Rows are points. The window is the flat piece filled in between its corners: a triangle in 3 columns, a solid with four corners in 4, and so on. A path goes straight from each point to the next, and from the last back to the first. After which points does the path pass through the window?

Window:
[[-52 -27  10 -14]
 [ 32  -4  -9  11]
 [ 28  21 -15   3]
 [  6   4  15   6]]
Path:
(1): [ -6 -14  18 -12]
(2): [-23 -14   3  10]
(3): [  7 -14 -11  31]
(4): [ 30  -6  11 -24]
(5): [-21 -21  21 -41]
(6): [-60 -24   0  10]
(7): [-41 -18  15  30]
(8): [-23 -24   7 -19]
(9): [ 30   6  -7 -13]
(10): [ 19  15 -17  35]
(11): [19 18 -8 23]
(12): [ 44  16  -6 -20]
(13): [  8   8   6 -36]
(14): [-17   5   5  14]
(15): [31 22 -1 21]
(16): [34 10 -2 -9]
Through the window after points: 5, 9

Window:
[[ 32  17  40 -17 -19 -10]
 [-36  17  39   6   0 -17]
 [ 17 -59 -26  41  -6  -4]
 [ 60   8  -2  22   2 -11]
 [-24  -7   1 -16  24  -5]
 [-34  24 -32   3   3   8]]
Path:
(1): [ 35  -8  11  -1 -25 -45]
(2): [-21  10  17   3  -1 -38]
(3): [-26   5  40  14   0  16]
(4): [ 12 -25 -11  34  -7  21]
(5): [ 10 -21 -19  29 -13 -25]
(6): [-24   3 -11  -3   3 -18]
(7): [-18   5   6   1  13   8]
(8): [ -3 -20 -16  23   2  11]
(9): [  2 -22 -27  16  -9 -23]
(10): [ 27 -17 -17   6 -11 -17]
(11): [ 27 -12  -1  10  10  21]
(12): [33  5 31  8  4 -3]
Through the window after points: 2, 6, 8

Window, 8 rows:
[[ -8 -23 -18  28  18   8  17  12]
 [-18  27  14  29  13  23  21  23]
 [ -2 -24  29  18  -3  27  19  -4]
 [-15  24 -43 -33 -36  39 -60  -9]
 [  0  26  17 -12  -4   0 -44 -28]
 [ -6  28  28  -8 -45 -25 -19 -35]
 [-30   5   6 -22  14  24  16  29]
 [ 18  40 -14 -60 -15  33  -9  13]]
Path:
(1): [-12   7 -17 -20   0  25  13 -32]
(2): [  7   8  10  26 -12  -4 -33  31]
(3): [-9 -5  0 18  9 11  4 25]
(4): [-11   3 -14  19  10  16  22 -16]
(5): [ -7  10   8   1  -1  23  16 -11]
(6): [  5 -14  33   8 -14  21 -13  36]
(7): [  1   7   6  -7 -16   9 -46  22]
(8): [-33  11   0   1  -3  17   9 -22]
(9): [-10  22  -9 -28  -2  23 -12  -9]
(10): [  7  12   3 -14 -17  16 -16  37]
(11): [-16 -11  20  -9 -11  12 -11  40]
(12): [-11   7 -16 -22  11  22   8 -23]
(13): [-11  25 -31 -17  -8  34  12 -21]
(14): [  5   8  10 -24 -20  24 -35  16]
(15): [  2   9  -6 -16   5  29 -36  59]
(16): [-16  20  -7 -22   8  35  21   1]
Through the window after points: 3, 5, 9, 13

Window, 11 rows:
[[ 18 -15  56  29  41  23 -32  42   1 -51   7]
 [ -8  30  28 -10  34  11   8   5 -23   8 -42]
 [  8 -11   6  52   6  29 -17  29 -20 -21  17]
 [  1 -11 -19 -27 -10  11   6 -28  24  11  13]
 [  7   3 -18  -7  -1   9   6  58  17   4  28]
 [ -8  39 -53   7  -9  18 -10  -3  37  -2   0]
 [ 20  16 -35  23 -13  13  31  19  29 -36  13]
 [-24  19  10  35   0  24   9  16  40 -10 -23]
 [-12  14  56 -60 -12  11  -7  13 -21 -11 -10]
 [-26   4  35 -37 -11 -46   0 -14   3 -23 -15]
 [  6  35  45  12 -15 -27  -8 -42  25   2 -33]]
Path:
(1): [  1  29  39  12   7  -3  -2 -20  12  -4  -3]
(2): [ 13  -8  16  -7 -18 -13 -23  19  15 -27 -58]
(3): [ 11  -9  17  -4  -9 -14 -20  19  20  -8 -34]
(4): [-17  31  24  -7  14  16  14  -9  14 -16  16]
(5): [ -1  45   7  19   4   2   7   6   0 -16  29]
(6): [ -4 -24   3  -8  -2  17 -11  37  25 -10 -42]
(7): [  6  -1  21  -6  -4   2  -9   1   7  -7 -30]
(8): [-38  53  31 -10  21  -2  19   2  -9 -10  18]
(9): [  3  20  43  15  17   1 -11 -12   8  -5   8]
(10): [  9   4  27  14   4   4 -13  14   9 -26 -21]
(11): [ -5   4   3   2 -14   4 -11   3   8 -12 -34]
(12): [-11  31  19 -13   7  -1   1 -13  11 -17   8]
(13): [-43  50 -13   3 -17  -3   7 -31  32   6  28]
(14): [ 10  22  -1  -3 -13  -1   3  -6  17  -2 -26]
(15): [  8 -25 -19   2 -39   8 -11  51   9  -3 -20]
(16): [ -4  28  19   8  36   9   7   4   3 -13  41]
Through the window after points: 1, 7, 9, 15

Window (12 x 12):
[[-32 -38 -24  -2 -13 -25   8  28  27   0  56  14]
 [  6 -18   6   5  -2   7   3  15  22  25 -18 -21]
 [-11   8 -13  16  20 -54   4  29  16   5 -18   5]
 [ -7  14 -20   1 -10 -25  -7  50  -9   7 -14   8]
 [  7 -13 -18  12  19 -19 -27  39  11  -9 -39  17]
 [ -1 -38  33  24 -34   1  16 -17   8 -24  47   4]
 [-26 -10  20   2   8 -26 -19  40   5  -5 -12  -6]
 [  0  11 -29  -8  23 -24 -15  38  11 -17 -14 -20]
 [  2  -9   5   2  26  -1  -3  20  -9  22  17   4]
 [ -3 -60  24  29 -10  13  34   8 -15  -7  23 -19]
 [-31 -46 -18  -8 -26 -45  -4  -9  -6  -5  42   8]
 [-20 -16  24  14  13  49  36  -7  -3   6 -12  -4]]
Path:
(1): [-16 -14 -38  35   3  -9 -17  13   1  11 -10 -34]
(2): [-14 -17  30 -20  -7  -8  27  20  -2  -7  16  32]
(3): [ 10 -34  14 -11  -3  11  32  15  -7 -16   1  -5]
(4): [-41   0   2  38   2  -6 -16  12  12  17   7   3]
(5): [-24 -13  -5  31   0  -1 -27   7  12  10   4 -22]
(6): [  7 -13   8  -6   3 -18  21  25  -5  -9  -9  10]
(7): [-12 -14  -8 -20   5 -19  24  13  12   1  16   3]
(8): [-22 -18   4  26  -7 -22 -12  18  -2   1   5  -8]
Through the window after points: 1, 3

Window:
[[-26  24  10  21   0  27  -1 -34  34  -2 -21 -33  26  15]
 [-22  21  35  31  29  -2  39   8  13  -4 -21  -4  22   4]
 [ 10 -17 -31 -13 -20 -13  -7  13  -4  32  16   0 -32 -16]
 [ -7  21  23  43  39  31 -26 -23  37   2 -10 -19   7 -13]
 [ 24  16  14 -25   2 -35  -2  59 -38 -15  -6  32  15  33]
 [ -4 -18   1 -10 -25 -29 -10 -19 -31  -2  20  35 -28   2]
 [ -6 -11   4  10 -22 -13 -23  -6 -35  50  -1  -2 -23   8]
 [  9   6  54 -42  14  -3  20  21 -27  -8  -6  -1  16  12]
 [ 23  19 -11  20  36   9   4 -37   9  22 -16  -8  24  -5]
 [-10   0  40   3   3  13  15  25 -26 -34 -39   7  44 -10]
 [ -1 -18   9  18   3 -29 -22 -15  41  34 -15  -6  19  -7]
 [ -8 -17  14  28 -25  14  -4 -13  -1  20  36   6  19   1]
 [ 36  21  59   1 -25  -3  31  34 -15 -31 -30  36  14  11]
 [ -8 -14  17  29  39  32   6 -10  45  11 -40   2  23  25]]
Path:
(1): [ -4  12  24   7   8  11   1   3   8  13 -12  22  13   0]
(2): [-11  14  22  12  17  14   5  -1   9   5 -14  11  28   4]
(3): [ 19  -8  27  19   5 -18  10 -15  -1  -7 -18 -35   1  13]
(4): [ 30 -20  20  26  13  -1  -5   2  12  11   6 -33  -3  23]
(5): [-24  26  28  -4  11   9   5  -1  -1  -6 -23  25  21 -16]
(6): [ -5  22   8   6  19   7   2 -13  11  21 -17   7  18 -16]
(7): [ 30  -9   6  25  20   7   9 -15 -12 -11 -19 -14  26  20]
(8): [ 31  12   4  60  20 -11  21  19 -10 -14   6 -40  22  23]
(9): [-33  11  44 -32   1  21 -14 -20  24   9 -39  41  16  -2]
(10): [-23  22  33  -2   8   9   5 -13  21  38 -17  39  13 -12]
(11): [ 10   3  14  19  11   4   2   7   5  -9 -14 -18  19  10]
(12): [ -9 -34  22  17  -2 -16   0   5   4 -20 -19 -31   8  19]
Through the window after points: 4, 6

Window (14 x 14):
[[ 13  10  -1  13 -17  -3  14  -6 -27  -4  -5   5  -9  -8]
 [  3   6 -28 -19  -4  -4  -9  19   6  19   4   0  -7 -19]
 [  4  27   9   4  -9 -25  60  -2  19  -6   9 -12   2 -11]
 [ 15 -21   4  -7  -3 -19   3  25   0 -13 -10  13  14  -3]
 [ 41  23 -12  12   5  10 -13  -2  14   5  21  31 -39  14]
 [-35  11  13 -16 -35 -13  20   1   0 -15   7   3  17 -14]
 [-10 -19   2  15  -4   4  -6   0  11  17   2   3  24   6]
 [-15  -3   9  23   7 -24   1  -3  -1   9 -11   7   4   8]
 [-21   3  -6  17   9   9  -5  17  14 -16 -23  51   6 -27]
 [ -7  12 -16  13   7   9  -6  13  23  11 -17  -2  11  20]
 [ -3  -6  18  -8  -9  -2   3   7   7  26  -9 -11  -1   2]
 [ -3   2  17   8  25   0   3  43   0  22  23 -23  -4   1]
 [ 17   2 -34 -33  37   7  21   9   5 -29  -5  -6  -2 -14]
 [ -7  -7  -2  -8 -37 -10   3  -5   7 -14   1 -17  -8 -16]]
Path:
(1): [ -1  27  57  13  -9   4   0  -9 -10 -16   0  12  19 -26]
(2): [ -7 -19 -30   5  -3  -4   7  11  13  14  -2   3   2   7]
(3): [ -5 -10  -8  -7  -4  -2  16  17   7   4   7  26  -1  13]
(4): [ 11  14  12  14 -10  -7 -13  -9   2  -3  -5 -21   5 -22]
(5): [ 14   8  16   6  15 -12 -18   5  14  10   1  -8  29   5]
(6): [-10  -4 -21  -8 -14   3  22  16  -4   0  -2  17 -19 -12]
(7): [-12   7  -8  13  -8 -14  34  15  12  10  -4   7  -6  -1]
(8): [  6  13  18  -8  -2 -10  16  -2   5  -7   9 -14   9 -11]
Through the window after points: 1, 3, 7
